Rows are points. Before rounding, the points of a table are all equally far from one centre. They may lie mostly on one side of it. Where is the centre, to within rounding?

Points (8 x 2):
-0.059 0.012
-0.059 0.011
-0.056 -0.019
-0.058 -0.013
-0.052 0.028
-0.006 0.050
-0.035 0.044
-0.060 0.006
Centre: -0.009 0.000

Points:
-0.059 -0.027 0.057 -0.010 0.004 -0.054 0.036 0.023 0.021
0.069 -0.031 -0.022 0.018 0.021 -0.033 0.031 0.022 0.025
0.069 -0.063 -0.003 0.016 -0.040 -0.030 0.005 0.009 0.043
0.037 -0.010 0.017 0.018 0.036 -0.081 0.045 0.038 -0.016
0.030 0.007 0.042 -0.005 0.010 -0.073 0.063 -0.010 0.021
0.028 0.027 -0.005 0.058 0.029 0.008 0.056 -0.006 0.004
0.023 0.005 0.017 -0.015 0.026 -0.035 0.058 -0.009 0.035
-0.090 -0.002 0.017 0.075 -0.010 -0.036 -0.037 0.032 0.069
0.015 -0.035 0.008 0.032 0.008 -0.045 0.044 -0.022 0.052
0.031 -0.041 0.002 0.056 0.023 -0.024 0.076 0.019 0.063
0.050 0.005 -0.012 0.056 0.039 -0.062 0.011 0.003 0.009
0.029 -0.047 0.004 0.066 0.024 -0.069 0.049 0.025 0.020
-0.022 -0.019 0.056 0.013 0.063 -0.058 0.059 0.056 0.044
0.014 -0.037 0.010 0.044 0.019 -0.065 0.029 -0.014 0.039
Centre: 0.017 0.030 0.046 0.046 -0.036 -0.024 0.006 0.075 0.048

Points (27 x 20):
-0.062 -0.072 0.010 0.006 -0.024 0.006 0.009 0.011 -0.032 0.028 0.004 0.093 -0.035 0.004 -0.012 0.023 0.021 -0.015 0.025 0.077
-0.045 -0.027 0.003 0.010 -0.032 0.029 0.022 -0.011 -0.045 0.009 0.000 0.097 -0.024 -0.005 -0.053 0.054 0.019 0.032 0.065 0.051
-0.069 0.037 0.029 0.004 -0.032 -0.026 0.039 0.048 -0.027 0.012 0.026 0.026 -0.066 -0.040 0.012 0.062 -0.016 -0.037 0.006 0.055
-0.054 -0.004 0.001 0.048 -0.032 0.031 0.022 0.068 -0.020 0.007 0.021 0.055 -0.075 -0.006 -0.012 0.055 0.007 -0.024 0.052 0.063
-0.085 -0.010 0.030 0.003 -0.025 0.029 0.070 0.019 -0.013 -0.053 0.039 0.103 -0.036 0.001 -0.019 0.034 0.006 0.011 0.032 0.057
-0.038 0.033 0.061 -0.015 -0.031 -0.035 0.067 -0.001 -0.018 0.039 0.036 -0.003 -0.014 0.013 -0.038 0.053 0.025 -0.007 -0.011 0.068
-0.079 -0.014 0.033 0.014 -0.013 0.037 0.043 0.018 -0.039 -0.016 0.003 0.071 -0.030 -0.007 -0.007 0.072 0.023 -0.022 0.017 0.099
-0.095 -0.018 0.009 -0.028 -0.028 -0.046 0.041 -0.014 -0.037 0.020 0.013 0.070 -0.023 0.020 -0.038 0.037 -0.016 0.051 0.001 0.077
-0.068 -0.005 0.078 0.021 -0.020 0.016 -0.027 -0.042 -0.043 0.055 0.000 0.058 -0.040 -0.003 -0.015 0.046 0.006 -0.022 0.025 0.063
-0.113 0.026 0.017 -0.008 -0.041 0.005 0.005 -0.053 -0.045 0.009 0.035 0.081 0.012 -0.024 -0.020 0.017 -0.010 0.002 -0.007 0.057
-0.049 -0.031 0.047 0.030 -0.036 0.005 0.013 0.006 -0.076 0.015 0.038 0.110 -0.019 -0.005 -0.012 0.038 0.015 -0.017 0.011 0.073
-0.070 0.046 0.059 0.047 -0.076 -0.032 0.029 0.037 -0.015 0.034 0.059 0.085 -0.030 0.002 -0.015 0.017 0.011 0.030 -0.009 0.026
-0.084 0.002 0.038 -0.017 -0.038 -0.009 0.031 0.054 -0.066 -0.006 0.019 0.075 -0.036 0.012 -0.024 -0.006 0.036 -0.004 -0.003 0.077
-0.066 -0.013 0.037 -0.020 -0.065 0.001 0.023 0.075 -0.017 -0.008 0.011 0.107 -0.029 -0.011 0.014 0.022 0.018 0.022 0.013 0.061
-0.086 -0.041 0.066 0.003 -0.054 -0.020 0.056 0.003 -0.001 0.002 0.014 0.049 -0.069 0.019 0.014 0.009 -0.023 0.004 0.003 0.039
-0.046 -0.014 -0.013 -0.003 0.007 0.037 -0.014 -0.044 -0.015 0.046 0.014 -0.010 -0.043 0.016 -0.048 0.029 0.024 -0.007 0.052 0.030
-0.088 0.010 0.019 0.010 -0.024 -0.008 0.076 0.027 0.003 0.007 0.011 0.072 -0.028 0.028 -0.038 0.051 -0.007 -0.023 0.058 0.058
-0.094 -0.003 0.038 -0.036 -0.043 0.015 0.052 0.028 -0.031 0.018 -0.006 0.042 -0.072 0.007 -0.033 0.026 -0.019 0.026 0.036 0.046
-0.093 0.000 0.006 -0.011 -0.044 -0.005 0.043 -0.006 0.000 0.000 0.014 0.036 0.001 -0.034 -0.018 0.028 0.005 -0.025 0.057 0.064
-0.061 -0.017 0.069 -0.012 -0.064 -0.009 0.045 0.013 -0.052 -0.006 0.003 0.051 -0.067 0.014 -0.010 0.006 0.013 -0.027 0.004 0.064
-0.046 -0.016 0.033 -0.026 0.015 0.031 -0.019 0.043 -0.013 0.068 0.043 0.039 -0.006 0.009 -0.057 0.048 0.041 -0.006 -0.019 0.009
-0.085 -0.018 0.000 0.002 0.035 -0.022 0.023 0.023 -0.042 0.020 -0.019 -0.004 0.009 -0.001 -0.017 0.028 -0.007 -0.006 -0.001 0.061
-0.079 -0.010 0.022 -0.019 -0.036 -0.030 0.000 -0.009 -0.022 0.043 0.003 0.008 -0.093 0.055 -0.013 0.029 -0.013 -0.008 0.041 0.055
-0.086 0.029 -0.005 0.024 -0.055 0.030 0.061 -0.010 -0.004 -0.006 0.003 0.096 -0.016 -0.014 -0.002 0.031 0.007 0.012 0.011 0.096
-0.074 -0.003 0.015 0.023 -0.073 0.021 0.023 0.003 -0.052 0.017 0.010 0.064 -0.055 0.038 -0.061 -0.005 0.004 0.009 0.049 0.051
-0.122 0.025 0.057 -0.012 -0.042 0.016 0.006 0.012 -0.015 0.030 0.019 0.029 -0.009 0.003 -0.050 -0.001 -0.022 -0.010 0.027 0.053
-0.052 -0.015 0.039 -0.037 -0.034 -0.002 0.072 0.008 -0.016 0.025 0.047 0.064 -0.055 -0.001 -0.012 0.060 -0.025 -0.006 0.057 0.041
Centre: -0.031 0.021 0.016 0.005 -0.014 0.008 -0.003 0.004 -0.006 -0.002 0.026 0.048 -0.024 0.027 -0.002 0.031 -0.005 0.015 -0.002 0.036

Points, 28 rows:
-0.010 -0.057 0.020 0.035 0.039 -0.040 -0.014 -0.011 -0.029 -0.040 0.019 0.063 0.065 0.000 -0.014 0.032 -0.065 -0.063 -0.021 -0.052 0.029 0.087 -0.004 -0.010
-0.050 -0.067 0.020 0.017 0.046 0.034 -0.018 -0.040 -0.032 -0.012 0.027 0.043 0.046 -0.001 -0.017 0.010 -0.016 -0.032 -0.001 -0.049 0.034 0.077 -0.014 0.051
0.047 -0.056 0.001 0.030 0.045 0.031 -0.003 -0.013 0.015 -0.069 0.083 0.042 0.046 -0.040 -0.022 0.014 -0.039 -0.044 -0.065 -0.047 0.069 0.070 0.007 0.021
-0.011 -0.039 -0.027 0.012 0.019 0.036 -0.027 0.002 -0.053 -0.097 -0.007 0.036 0.069 -0.009 -0.071 0.012 -0.032 -0.082 -0.014 -0.031 0.012 0.089 -0.008 -0.002
-0.009 -0.062 0.035 0.039 0.032 0.024 -0.013 -0.008 -0.055 -0.089 0.033 0.023 0.031 -0.023 0.001 0.033 -0.036 -0.056 0.010 -0.068 0.032 0.058 -0.005 0.005
-0.020 -0.014 -0.024 0.047 0.054 0.081 -0.037 0.003 -0.009 -0.088 0.044 0.049 0.031 -0.010 -0.034 0.055 -0.049 -0.014 0.009 -0.026 0.019 0.052 -0.066 -0.003
-0.020 -0.018 0.052 -0.024 0.072 -0.024 -0.031 -0.030 0.017 -0.040 0.085 0.051 0.043 -0.017 -0.027 0.004 -0.049 -0.049 -0.004 0.001 0.017 0.062 -0.021 -0.035
-0.006 -0.071 0.019 0.033 -0.026 0.024 -0.008 0.017 0.044 -0.055 0.063 -0.010 -0.010 -0.017 -0.031 -0.020 -0.056 -0.091 -0.027 -0.028 0.046 0.086 -0.014 0.000
-0.018 -0.027 0.001 0.004 0.026 0.017 -0.046 -0.027 -0.024 -0.063 0.015 0.089 0.009 0.000 -0.039 0.049 -0.039 -0.012 -0.038 -0.047 0.034 0.052 0.031 0.024
0.002 -0.009 0.029 0.045 -0.028 0.006 0.031 0.004 -0.053 -0.021 -0.007 -0.005 0.025 -0.023 -0.037 0.036 -0.019 -0.028 -0.041 -0.026 0.062 0.076 -0.022 -0.033
-0.028 -0.028 0.001 -0.008 0.013 0.032 -0.006 -0.010 0.049 -0.077 0.017 0.048 0.021 -0.029 -0.010 0.061 -0.054 -0.021 -0.030 -0.023 0.079 0.085 0.019 0.018
-0.019 -0.079 -0.009 0.014 0.041 0.016 -0.026 -0.013 0.009 -0.048 0.049 0.039 0.043 -0.013 0.017 0.065 -0.040 -0.050 0.024 -0.018 0.040 0.050 0.002 -0.011
0.023 -0.039 0.008 -0.016 0.010 0.081 -0.013 -0.007 -0.023 -0.062 0.007 0.021 0.023 -0.047 -0.060 -0.003 0.025 -0.048 0.001 -0.040 0.055 0.063 0.009 -0.012
-0.003 -0.009 0.039 0.070 0.014 0.017 0.016 -0.019 -0.008 -0.035 0.031 0.029 0.041 -0.013 0.005 0.034 -0.010 -0.048 -0.016 -0.069 0.044 0.013 -0.035 -0.047
0.018 -0.050 0.012 -0.026 0.026 -0.016 -0.038 -0.015 -0.006 -0.037 0.037 0.022 0.081 0.002 -0.058 0.064 -0.042 -0.063 -0.005 0.024 0.069 0.079 -0.022 0.021
-0.019 -0.063 -0.011 -0.011 0.030 0.003 -0.016 -0.017 -0.006 -0.106 0.042 0.039 0.007 -0.035 -0.012 0.020 -0.039 -0.105 -0.040 -0.018 0.022 0.079 -0.046 -0.003
-0.029 0.009 0.015 -0.008 0.048 0.038 0.005 -0.013 -0.023 -0.101 0.029 0.075 0.073 0.061 0.023 0.015 -0.039 -0.074 -0.031 -0.044 0.017 0.097 -0.006 0.035
-0.018 -0.055 -0.010 -0.008 0.010 -0.039 0.006 0.016 0.009 -0.021 0.046 0.006 0.002 -0.033 -0.007 0.030 -0.031 -0.069 -0.007 -0.071 0.045 0.058 -0.063 0.005
-0.031 -0.068 0.036 0.031 0.028 -0.008 0.017 -0.025 -0.015 -0.059 0.048 0.034 0.065 -0.010 0.023 0.061 -0.044 -0.035 -0.026 -0.040 0.031 0.055 -0.003 0.003
-0.024 -0.050 -0.003 0.067 0.017 0.042 -0.015 -0.064 0.013 -0.072 0.007 0.021 0.041 -0.044 -0.040 0.027 -0.013 0.003 0.011 -0.028 0.064 0.033 -0.025 -0.003
-0.035 -0.037 0.071 -0.014 0.030 0.002 0.000 -0.023 -0.036 -0.055 -0.013 0.017 0.017 -0.027 -0.022 0.019 -0.066 -0.071 -0.003 -0.047 0.055 0.049 -0.056 0.002
-0.020 -0.021 -0.002 0.039 0.021 -0.010 -0.036 -0.018 -0.004 -0.036 0.019 0.053 0.008 -0.047 -0.032 -0.008 -0.053 -0.085 -0.023 -0.062 0.063 0.065 -0.009 0.006
-0.009 -0.032 -0.001 0.007 0.040 0.043 -0.020 -0.001 -0.038 -0.066 0.015 0.006 0.002 -0.039 -0.049 0.042 -0.038 -0.038 -0.015 -0.063 0.028 0.052 0.018 -0.021
0.010 -0.019 -0.003 0.036 0.063 0.020 -0.011 0.034 0.023 -0.001 0.047 0.071 0.026 -0.025 -0.003 0.003 -0.066 -0.085 -0.001 -0.014 0.050 0.078 0.008 -0.011
-0.024 -0.007 0.034 0.019 0.021 0.019 0.003 -0.030 -0.018 -0.091 0.048 0.032 -0.013 -0.011 -0.061 0.024 -0.001 -0.061 -0.023 -0.063 -0.019 0.055 -0.018 -0.013
-0.025 -0.035 -0.009 -0.009 0.006 -0.016 -0.022 -0.058 0.003 -0.037 0.017 0.059 0.045 0.024 -0.041 0.020 -0.019 -0.093 -0.021 -0.028 0.046 0.067 -0.002 -0.026
-0.005 -0.024 0.018 0.019 0.019 0.013 -0.057 -0.023 -0.026 -0.090 0.047 0.050 0.032 -0.019 0.014 0.051 -0.036 -0.075 0.053 -0.041 0.019 0.070 -0.007 -0.002
-0.035 0.031 -0.009 0.014 0.034 0.070 0.009 -0.034 -0.027 -0.096 -0.023 0.006 0.052 -0.025 -0.032 0.007 -0.027 -0.039 0.039 -0.068 0.048 0.044 -0.033 0.008
Centre: 0.055 -0.001 -0.002 0.000 0.003 0.011 -0.005 -0.013 0.018 -0.055 -0.001 0.011 0.036 0.012 0.008 -0.028 -0.047 -0.010 -0.009 0.002 -0.013 0.047 -0.036 0.031

Points:
-0.062 0.004 0.032 0.004 0.022 -0.021 -0.023 -0.008 -0.025 0.064 -0.069 -0.016 -0.012 -0.069 0.035 0.038 0.050 0.042 0.031 0.014 -0.014 0.010 -0.004 0.024
-0.046 0.014 0.020 0.015 0.029 -0.016 -0.032 0.047 -0.092 0.032 -0.013 -0.069 0.032 -0.049 0.038 -0.006 0.046 0.020 0.023 0.021 0.019 -0.026 0.052 0.048
-0.047 0.016 0.058 -0.006 0.023 0.006 0.034 0.052 -0.038 0.045 -0.040 -0.011 -0.007 -0.097 0.031 0.059 0.057 0.006 0.036 0.029 -0.036 0.036 0.024 0.035
0.003 0.019 0.036 0.002 0.028 0.008 -0.018 0.037 -0.064 0.025 -0.070 -0.032 0.002 -0.088 0.040 0.045 0.060 0.044 0.034 0.032 -0.033 0.013 -0.005 0.043
-0.047 0.015 0.043 0.026 -0.005 -0.032 0.012 0.045 -0.032 0.046 -0.005 -0.046 0.021 -0.090 -0.006 0.063 0.052 0.023 0.011 0.040 -0.035 -0.014 -0.025 0.003
-0.031 0.021 0.053 0.010 0.027 -0.010 -0.023 0.028 -0.044 0.061 -0.044 -0.021 -0.008 -0.070 0.055 0.023 0.065 0.049 0.055 0.045 -0.063 -0.012 0.028 0.033
-0.091 0.003 0.061 0.020 0.019 -0.012 0.003 0.007 -0.026 0.035 -0.015 -0.025 -0.025 -0.082 0.000 0.010 0.031 0.027 0.032 0.024 -0.035 0.013 0.036 0.045
-0.054 -0.006 0.031 -0.009 0.047 -0.012 -0.026 0.039 -0.045 0.063 -0.043 -0.043 -0.003 -0.091 0.017 0.070 0.032 0.003 0.021 0.026 -0.033 0.009 0.004 0.003
-0.031 0.014 0.059 0.037 0.028 -0.003 0.009 0.041 -0.044 0.049 0.005 -0.080 0.007 -0.086 0.078 0.056 0.061 0.038 0.004 0.024 -0.038 0.013 -0.011 0.020
-0.037 0.041 0.025 0.020 0.027 -0.007 0.005 0.063 -0.047 0.041 -0.031 -0.049 -0.006 -0.099 0.030 0.047 0.070 0.015 0.018 0.049 -0.015 0.004 -0.009 0.025
-0.005 0.010 0.071 -0.001 0.045 -0.017 -0.011 0.020 -0.063 0.008 -0.060 -0.035 -0.001 -0.090 0.043 0.036 0.045 0.002 0.035 0.010 -0.074 -0.008 0.002 0.021
-0.051 0.022 0.038 -0.011 0.013 0.003 0.003 0.034 -0.042 0.063 -0.039 -0.040 0.036 -0.090 0.037 0.043 0.056 0.023 0.030 -0.029 -0.025 0.036 0.029 0.031
-0.038 0.017 0.060 -0.025 0.029 -0.015 0.005 0.044 -0.024 0.059 -0.040 -0.030 0.029 -0.066 0.034 0.051 0.094 0.024 0.021 0.010 -0.008 -0.002 -0.009 0.037
-0.059 0.018 0.020 0.021 0.047 -0.009 -0.003 0.059 -0.044 0.051 -0.031 -0.066 -0.032 -0.050 0.043 0.025 0.061 -0.016 0.024 0.039 -0.020 -0.016 0.011 0.048
-0.031 -0.003 0.045 -0.005 0.001 -0.002 0.043 0.045 -0.048 0.036 -0.010 -0.025 0.016 -0.094 0.034 0.057 0.065 0.028 0.005 0.005 -0.025 0.019 0.019 0.065
-0.036 0.009 0.050 0.004 0.044 0.036 0.023 0.008 -0.022 0.081 -0.055 -0.039 0.011 -0.101 0.050 0.016 0.044 0.011 0.045 0.019 -0.026 0.000 0.013 0.049
-0.036 0.042 0.053 -0.016 0.033 -0.006 0.031 0.012 -0.064 0.013 0.014 -0.032 0.003 -0.086 0.024 0.058 0.029 0.019 0.031 0.021 -0.056 0.027 0.023 0.031
-0.033 0.023 0.031 -0.013 0.002 -0.003 0.006 0.031 -0.013 0.030 -0.018 -0.037 0.003 -0.070 0.015 0.056 0.040 0.028 0.005 -0.015 -0.066 -0.005 0.014 0.052
-0.035 -0.024 0.029 -0.052 0.020 -0.027 -0.015 0.016 -0.035 0.052 -0.014 -0.031 0.060 -0.063 0.022 0.053 0.065 0.052 0.016 -0.007 -0.004 0.007 0.006 0.003
-0.035 0.004 0.028 0.032 0.006 -0.024 -0.010 0.067 -0.055 0.029 -0.041 0.007 0.011 -0.099 0.008 0.036 -0.011 0.071 0.049 0.021 -0.043 -0.008 -0.007 0.035
-0.043 -0.025 0.051 0.010 0.018 -0.022 0.017 0.024 -0.058 0.021 -0.021 -0.035 -0.003 -0.084 0.042 0.046 0.060 0.027 0.001 0.059 -0.068 0.001 0.024 0.044
-0.044 0.039 0.035 -0.008 -0.008 -0.042 0.031 0.018 -0.038 0.054 -0.009 -0.025 -0.003 -0.084 0.012 0.022 0.056 0.057 0.070 0.028 -0.015 0.000 0.020 0.001
-0.055 0.006 0.045 0.015 0.027 -0.027 0.018 0.050 -0.069 0.048 -0.038 -0.075 0.042 -0.069 0.021 0.061 0.051 -0.001 0.035 0.031 -0.019 0.006 0.023 0.040
-0.023 0.006 0.074 -0.013 0.079 -0.012 0.045 0.045 -0.034 0.064 -0.030 -0.016 0.025 -0.108 0.029 0.044 0.026 0.020 0.013 -0.023 -0.026 0.030 0.001 0.052
-0.050 0.030 0.035 0.033 0.031 -0.046 -0.006 0.054 -0.042 0.066 -0.008 -0.011 0.005 -0.101 0.039 0.046 0.069 0.042 0.039 0.017 -0.041 0.010 0.011 0.026
-0.071 0.005 0.039 0.039 0.050 -0.025 0.009 0.035 -0.047 0.061 -0.042 -0.048 0.033 -0.100 0.018 0.041 0.080 0.022 0.041 0.027 -0.021 -0.003 0.013 0.013
-0.029 0.012 0.007 0.032 0.021 -0.018 -0.015 0.014 -0.037 0.025 -0.040 -0.018 0.012 -0.071 0.039 0.053 0.053 0.017 0.047 0.044 -0.077 0.025 0.033 0.052
-0.026 0.002 0.053 0.009 0.053 0.017 0.000 0.063 -0.023 0.067 0.023 -0.040 0.013 -0.090 0.057 0.034 0.082 0.042 0.018 0.002 -0.002 0.000 0.063 0.036
-0.052 -0.029 0.034 0.020 0.040 -0.021 -0.014 -0.007 0.005 0.038 -0.041 -0.036 -0.015 -0.098 0.031 0.055 0.055 0.040 0.022 0.021 -0.042 0.005 0.023 -0.010
-0.067 0.007 0.041 0.028 0.022 0.001 0.002 0.038 -0.060 0.079 -0.017 -0.052 0.033 -0.099 0.018 0.025 0.046 0.047 0.023 -0.001 -0.019 0.027 -0.020 0.038
-0.045 -0.008 0.052 0.022 0.026 -0.026 -0.043 0.017 -0.022 0.070 -0.035 -0.022 0.015 -0.054 0.055 0.075 0.031 0.009 0.029 0.030 -0.027 -0.034 0.002 0.028
Centre: 0.000 -0.011 0.036 0.035 0.045 -0.007 0.023 0.040 -0.026 0.030 -0.012 -0.012 0.027 -0.025 0.031 -0.008 0.015 0.020 0.017 0.016 -0.012 0.015 0.015 -0.011
